Rows are points. A path goes straight from each point to the next, and from the last back to the first. The post is the endless flat space through its rows: a point in 2 columns, a line in 3, a plane in 4, and so on, so that a path can go around it. Count how often the path circles the post. Going back the other way cancels.

Post (1 x 2):
[[-7  0]]
Path (34 x 2):
[[ 46  73]
 [-10  48]
 [-36   7]
 [-45 -29]
 [ -3 -64]
 [ 34  -1]
 [ 51  41]
 [-15  60]
 [-45  -2]
 [-40 -39]
 [ 24 -66]
 [ 27  -5]
 [ 55  50]
 [-42  55]
 [-41   3]
 [-74 -61]
 [ 27 -48]
 [ 46   5]
 [ 56 -37]
 [ -1 -44]
 [ 20 -27]
 [ 56  43]
 [ -8  58]
 [-57  57]
 [-83 -48]
 [-32 -71]
 [ 49 -36]
 [ 62  21]
 [  1  47]
 [-27  18]
 [-93 -28]
 [-15 -34]
 [ 72 -40]
 [ 63 -10]]
Times around: 5

Post (5 x 6):
[[-17  11   2  34   4  15]
 [-95  16   7   9 -48  13]
 [ -5  -1 -23  -4 -32 -26]
 [-22  -4  10 -20  34   6]
 [ 41 -21   7   7   1 -24]]
Path (27 x 6):
[[-51 -49  39  32 -28 -28]
 [-83  19   1  24 -61  -3]
 [ -5   9  22  16  31  -1]
 [-22 -38  22  31   4 -32]
 [-18 -29 -43  -6 -57 -44]
 [ 31   4  19  60  42  45]
 [-84  33  13 -33  25  41]
 [-91  29 -18 -62  -2 -25]
 [-48 -26  30  81 -22   6]
 [ 39 -22 -45  13 -53 -40]
 [ 10   4  29  -1  41  57]
 [ 23  32  14  28 -30   2]
 [ 43  18  -9  62   2 -14]
 [-26   0 -34  47  15 -11]
 [ -2 -43 -31 -56   5 -17]
 [ 10  14 -11   7   4  25]
 [ 89 -38  -9  30 -40 -22]
 [-10 -24   0  18 -45 -27]
 [-66   8  11  51 -42   4]
 [-27  25 -47 -43 -20 -31]
 [-59  20  14 -36 -45  -2]
 [  1 -26  15 -34  23   8]
 [-31 -35 -34 -20  -3 -17]
 [-74  23   5  34  23  30]
 [-18  -3  29 -28 -35 -25]
 [-17  29  11 -20 -19  17]
 [-13 -14   2   4  -7  11]]
Times around: 0

Post (10 x 11):
[[ 25 -34  22  54 -20  -3  28   0  11 -44  -1]
 [  2 -14 -59  -7 -18   5 -16 -11 -56  -5 -21]
 [  7  38   6  -4 -43   4  21  31   8  23  37]
 [ 12   1   2  -8  10 -14  -4  -3 -38  20 -20]
 [ -3 -52  -6 -12  -6 -39 -19  20  16 -42 -28]
 [ 20  -4  -2 -34 -27  29 -19  26  59  34 -34]
 [-15  -5  -5 -23  -5  -9 -28 -10  -2  45  -4]
 [ -1  16 -25   2   1 -11  38  52  -3  28  52]
 [ 52   4  25  25   3  15 -11  28  10  -7  33]
 [ 49  -3 -41 -37  25   7  -9   0  -5   5  12]]
Path (27 x 11):
[[  4 -61  15 -10  -1 -12   4  -9  -7 -22  19]
 [ 23 -59 -29 -42  20 -45 -27  18  12  13  36]
 [ 33 -20 -23  -1 -46 -38 -17  18  34 -44   2]
 [ -8 -11 -10  32 -10 -25 -39 -10 -49 -21  16]
 [ 49 -32 -71 -26 -41  21  46 -35  63  33 -21]
 [-19  -3   9 -10 -63 -10  37 -22 -20  20  73]
 [ 45 -46  17  -2  37   1 -41  16  27 -70  39]
 [-14 -36 -33   3   7  -9 -39  14  17 -61 -45]
 [ 31  -6 -18  -8   2 -16 -23 -15  10 -11 -14]
 [ 37   2 -29 -19 -42  -8 -15   2 -18  30  37]
 [ 39  -7 -28   5 -11  36  31  12 -64  11 -26]
 [-20 -14 -38  -7   7  33 -40  33  -8  -7  36]
 [-24  61 -54 -31 -37 -12  14  11  -7  30 -11]
 [ 50 -27 -28  17  29   8 -22 -10  -3  10 -15]
 [  4 -17 -40 -26 -14 -10  23  16  -4  43  35]
 [  9 -10 -63  14 -56  65  20  18  25  -7  42]
 [ -1  35  15 -59  -1  -7 -27  80  41 -24  18]
 [ 56  -4 -41 -12 -73  10   4  37  38 -95 -43]
 [ 13 -11  31 -20 -66 -14 -62 -52  41  22  -6]
 [ 35  10  -7 -43   3  36 -53  -5 -16  64 -11]
 [ 21  10 -34 -54 -11  36 -17  43  33  19  33]
 [ 25  -3  18  -2  39 -29 -27   7  -4 -15  -2]
 [ 21  18  -7  28 -15 -38 -26   3 -18  -5  34]
 [ -8 -28 -21 -59  -2 -35 -69 -37 -36  56   7]
 [ 10 -38  -6  29 -33  -3  -8 -17   0   0 -34]
 [ 39  28 -49  25 -38  10  -1   1  30 -46  25]
 [-18  13 -15 -75 -55  -8 -35  13  41 -38   9]]
Times around: 3

Post (17 x 18):
[[ 53  11  -1  16  52  19  22  37 -15  -4  17 -45   6 -32 -51  61 -51  76]
 [-53  -2  21   5 -15 -33 -23  52 -21 -21   0  15  -1   5  18 -21 -38  59]
 [ 26  24  -7  -7  -4 -10 -42 -10  13  34  40  30   5  36   9 -53   7  28]
 [-38 -20  30  40 -10 -24 -27  22   5   5 -15 -61   7 -42   7   6 -10  60]
 [ 48   0 -44  22  54  -5  20  28  10 -18  19  40   7  25   0   6  -3 -21]
 [ -1 -20 -28 -36   9  35  68  27  38 -40 -12  -6  34  46  18  67 -17 -13]
 [ -7  11  18 -16  26   3 -12   2  12 -15  66 -10 -20  15   1 -48 -15  12]
 [ 22 -23 -46 -57  47  15   9  -4  11  19   0  50  11  54 -10  10 -17 -45]
 [ 21 -52 -13  16  23  15  23  43  -8  21   0 -47  26  22 -49  14 -60  53]
 [ 37   0 -11  14  12   6  -4 -31   3 -10  28   0 -40  31  26   4 -24  10]
 [ 20  -4  29  24  -8 -17 -22 -36   0 -25  48  16   3   3 -21 -10 -17  28]
 [ -6   0 -22 -51 -22   8  -2  27  33 -27 -36 -24  -1  51  -1   3 -26 -34]
 [-57 -18 -23 -28   2  18  64  55  60  -2 -64  20  13  40 -11  22 -33 -22]
 [ -5  31 -10 -15  -1  -9  26   0   1   8 -16  -6  17  57  19  22 -17 -63]
 [-16  10  28  18  24 -13 -25  12  16 -30  -9 -23  16  25  14  -1 -42  47]
 [ 38 -19  44  10  32  25   9  66   0   9  -2 -13  -5   5 -27  30 -29  39]
 [-26 -11  19  36   1  26 -10  18 -33 -29 -15 -44  -2   4 -22   0 -14  79]]
Path (24 x 18):
[[-21 -22  27 -40  49 -18   1  79  53  32 -56  52   0  28 -11 -64   0 -27]
 [ 27  93  15  -9   1  -2  -8 -11 -20 -51  14 -69 -21 -15 -19  -1 -31  46]
 [  1   9  22 -49  26  39  27 -18  43  -4  13   3 -31  42 -39  33 -16  12]
 [-75  -9 -14  14  35 -13   5  88  -8   6   9  50  19 -23  16  37 -26  62]
 [ 10   2  19 -12  24  10 -14  57  30 -30  25  53  15  28   2 -30 -34  -4]
 [-58 -13 -11 -19 -26  -5  43  37  22  54   3 -19  55   7 -22 -17 -39  21]
 [-23 -32  27  43  40  28  55  19  -5 -54 -41 -12 -12  -6  33  76  -6  14]
 [-44  51  46  52  18 -12  27  43  -8 -32 -39 -81  28   7  28  52  -5  19]
 [-16 -43 -26 -55  17 -22 -55  29  -4  -5  18  11 -34  27  13 -30 -62  24]
 [-46 -80 -80 -27 -31   1 -30  17 -20  84 -44 -29  15  45 -24 -72 -26  -4]
 [ 43  48 -11 -32  64 -30 -24  -1 -36  27  42   2  18 -49 -13   5 -11  22]
 [ 25  -7  -7 -21  18   4  -9 -35  12  20   4  52  33  20  -8  30  12  33]
 [ 19   4 -16  20  14  -9  13  48 -41  15  -1 -11  38  78 -20  38 -62  -4]
 [ 15  12  -2 -12  -8  -1 -13 -13  12  84  60  23 -11  70   9 -50 -21 -18]
 [ 27 -20 -29 -14   3  17 -57  56  28  14 -27 -14  -4  -3 -26 -41 -13 -24]
 [-21  22  18  26  15   7   8  54 -39 -25 -43 -34  18  -1  18  12 -21  47]
 [ 15  -6   5  -9  33   0  47  41  14  28 -18  12 -30  37   7  61 -32  17]
 [  0  -5  -9 -35  37  44  10  88  43  24 -73 -28   8   1 -24  73 -29  46]
 [ 10  17   6  -9  65  19   9  66 -18  16  10  35  40  61 -31  -4 -79  23]
 [ 71  33   8  14  23  36  40 -27 -58 -54   6 -68  10 -37 -10  91 -28  63]
 [-46 -40 -15 -19  65 -32  26  82   3   1 -86  59   9   6 -61   9 -63  41]
 [ 41 -28  74  51 -35  -6 -18 -76  40 -16  53 -66 -15 -23   7  45  12  30]
 [-30 -28  -1  22 -25  24  13 -41  18   4  51 -85  27  -8  21  -2  12  25]
 [ -9 -64  21 -19 -18  38  49  95  -5  12  24  71  25   1   1   6 -17  65]]
Times around: 5
